Each row of a before or after table is a point. The points were changed in one or more steps. Then noise was added and the rows were shuffled. The steps act on how far a point lies along the listed directions, d1 being the first. What was done? A step turns or swaps two directions, mirrors them in a line or flattens them onto one, adds a multiple of one to another, or multiplies one. Angles are multiples of 10 degrees, from the lower direction toward the higher: turns from -170 to 170, lines from 10 to 170 but not 90. Use the fewest steps. Two steps may share a direction if one is a turn and the other turns, adds or multiplies; they go together, in the order done. Otherwise the lowest direction goes first.

Directions:
(1): [-29  36  -7]
(2): [-37 -27   9]
Before:
[[ 13   9 -15]
 [  5  22 -18]
 [  3 -26  11]
 [  3   0   1]
 [ 47  -4 -12]
 [-17  25  -2]
 [ 14 -26  -4]
 [  1   5  -5]
 [  8  17   4]
 [ 37   8  -5]
 [ 27 -28   6]
 [ -1 -19   6]]
After, 12 rows:
[[-10 -44  16]
 [ 25  33   0]
 [ 38 -33   6]
 [ 97  22 -21]
 [ 34  25 -19]
 [  7   1  -1]
 [ 27  43 -26]
 [ 80  34 -14]
 [ 16 -37  -2]
 [  6  10  -6]
 [-21  34  -4]
 [-15 -33  12]]
Steps: multiply d1 by 1.3; multiply d2 by 2.5

Directions:
(1): [ 31 -23  30 -10 -32  11  27  39]
(2): [ 41 -31 -31   1   1 -39 -25   2]
(3): [  8 -37  28  17   2  36 -35 -28]
(4): [-31  -6  43  -8 -13 -47 -23   5]
(5): [  8  -6   6   6 -24 -19  40 -56]
(6): [ -7 -33   6 -46  45  -1  21  -6]
Before:
[[-14 -14   7   0  44  59  11   7]
 [ 10  -3 -29  27  -4  39 -15 -19]
 [ 23  37   1  20 -31  12  44  -2]
 [-17  24 -13  24   6  18 -54   2]
 [ 20   8 -22  14  19  20  -2  25]
 [ 24 -45 -31 -61  36 -78  18   7]
 [-44  29 -47  -4  30  -6 -19   9]
 [-10 -25  40 -53  15 -57   8  34]
 [-37  22  -7   7 -32 -55 -29 -36]]
After, 9 rows:
[[-25 -16  56   4  -6  13  32 -31]
 [ 12 -25   3  12 -16   9   2 -39]
 [ 24  28 -12   0   4   8  46  -4]
 [-11  29   3 -21  12  -5 -16  68]
 [-11 -22  27   2   3 -18 -41 -31]
 [-14  11 -46  -4  25  20 -61   9]
 [  0  -7  22  11  -7 -34  17 -24]
 [-53   8 -13   5  16 -30 -22 -38]
 [ 13  17 -58   4   4 -35 -20  23]]
Steps: turn d1 and d3 by -30 degrees; flatten d2 and d6 onto the line at 160 degrees; mirror d4 and d5 in the line at 140 degrees

Directions:
(1): [  3 -24  32   1 -36  11  22  39  18  18  13 -54]
(2): [ -4  40  38   0 -24  52 -18 -42  10  14   4   2]
(3): [-45   3  -2 -41  20 -17  25 -42 -10   2   4 -43]
(4): [  2 -37   5   2 -32  26  25 -18 -54 -35 -24   8]
(5): [ 29   1 -12 -23  25  28  35   5   0  51 -44   6]
(6): [ 12 -24  39 -46  -8 -27 -32  -5  25 -14 -41  11]
Before (10 x 12):
[[  1  14  14  24 -18 -13 -23  20  30 -13  17 -20]
 [ 23   1  38  30 -62  43 -34  20   4  13  19  20]
 [ 10  33 -14  35  -6  19  -7  30  15  36  60 -17]
 [ 31  28 -11  60  -3  13  -9  67  30  37  37  13]
 [-11  -9 -12 -15 -13 -13   5   0 -16 -29 -10   5]
 [ 14 -13 -28 -16  21  -6  23  23   2  18   6  -7]
 [  3 -29   0 -16 -10 -17 -15  13  -7 -22   7 -13]
 [ -2  -1  24  -8  -9 -11   9 -10  13  -5 -14 -16]
 [ -2  25  -2  22   2 -17 -18  -9   8  -5   0   7]
 [ 28  53 -10  41  25  -8  -5  55  52  59  33   9]]
After:
[[-16  23 -37   1  14 -18   0   3  -2 -10  13   9]
 [  0  18  -9  15   5 -18 -23 -34 -17 -28 -22  36]
 [ 50 -55  65 -20 -54   3   3  29  -5 -18 -63  20]
 [ 19 -33  -7 -31   4  -8  22  25   3  10 -10 -12]
 [ 31 -44  71 -35 -63   1 -24  35  28   1 -11 -29]
 [ 23  -7  60  34 -82  48 -20  56  31  35  37 -25]
 [ -6  -2  16  15 -21   7  34   5   3   5   8 -40]
 [ 50 -53  68  -1 -64   6 -17  67  28  -2 -32   1]
 [  6 -26  40  22 -59   6   1  31  10 -27   5 -45]
 [ -3 -19 -11   9 -13  -3   5  31  -8  -5  35 -36]]
Steps: multiply d1 by 3; turn d4 and d6 by -150 degrees

Directions:
(1): [-18   3  13 -27 -39  51 -43 -20   1 -20  21 -38  36 -14   9  12 -44  18
  22 -16]
(2): [ 26 -44   0   1 -23  34   5  -3 -10 -28 -54  27 -22  -6  13 -32   9  53
 -14 -32]
(3): [-19 -35 -45  -4 -36 -20 -41 -30  15  59 -12   1 -35  14   0   3  11  -6
  36  -5]
(4): [ -1  25  -7 -66  27  -1 -25 -27 -21 -19  -4  19   9  22 -40  10  51  34
  14  16]
(5): [-28  -5   9  30 -19  -9  32 -47  46 -26 -32   7  15 -27 -44   6  -6  10
  16  45]
Before, 10 rows:
[[  2  15   5 -16   0   4  -2  -7  -6 -22   7  -6  17  -4 -10  11 -11   7
   -3   3]
 [ 23 -10  -5 -25  16  12 -13  13 -26 -18 -11  22 -19  25   3  -8  24  19
  -16 -20]
 [  6  -1 -17 -13   4 -14 -12   3 -11  16   6   8 -18  11   1  -8  10  -3
    7 -11]
 [  2   6  13  -2  -7  10 -10  14  -4  -1  21 -29  14   3  12   6 -20  -7
    1 -25]
 [ -4  -7  -6  -7 -16  12 -20 -18   3  -2   7 -18   8  -5 -17  11   7   5
   24  13]
 [  5 -34 -33   8 -25 -11 -29   9  -2  43  15  -5 -32   5  30   4  -5 -20
   19 -26]
 [ 11  10   7   2  21 -15  14  11 -14   1   6   6  -2  -2   4  -1   4  -5
   -5   3]
 [  9  -1   1 -20  -1  12  -7  11 -13 -13  -1  12  11   5  -5  -2   4  10
   -7  -7]
 [  9 -16 -13 -17 -15  12 -41  -7 -14  26  11 -11 -13  14  12   7   5   3
   12 -12]
 [  5  -6  18  -2 -17  29  22  -2  -1 -40 -23   6  17 -18  -2  -5 -18  29
  -18 -10]]
After, 10 rows:
[[  0  30  19 -15  20  -4   5   7  -5 -17  22 -18  26   7 -16  13   4  -5
   -2   0]
 [ -9 -20 -23  12 -26  -7 -25 -14  12  36  13 -24  -9   0  -4  14   1 -21
   31  10]
 [  6  27  22   6  14   1  27  11  -2 -34  16 -11  28 -15  -7  11 -24  -8
  -21  10]
 [-27 -61 -89 -33 -56 -39 -86 -60  15  95 -12  11 -65  28 -10  15  40  -3
   77  -8]
 [ 16  34  53 -12  12  48  31  35 -23 -69  21 -17  53 -21  14   4 -41  16
  -41 -17]
 [ -4 -11  15   4 -13  23   9 -21  13 -51 -26   8   9  -8 -22  -1  -8  25
   -4   9]
 [-13 -22 -31  -3 -24 -21 -17 -32  15  27 -18  11 -28   3 -17  -6  10   4
   29   2]
 [ 18  14  25   5  27  -4  32  11 -15 -30  -6  13   9 -12  -2  -7   3  12
  -17   7]
 [  0   6  17  -1  -3  14  14   5   4 -32  -1   4  29 -11 -15   2 -13   6
   -9  10]
 [-26 -35 -45  -8 -45 -16 -56 -56  23  62  -7  -8 -29  14 -18  18  14  -3
   51  18]]
Steps: turn d1 and d2 by -50 degrees; multiply d3 by 3; turn d4 and d5 by 120 degrees; multiply d4 by 0.7
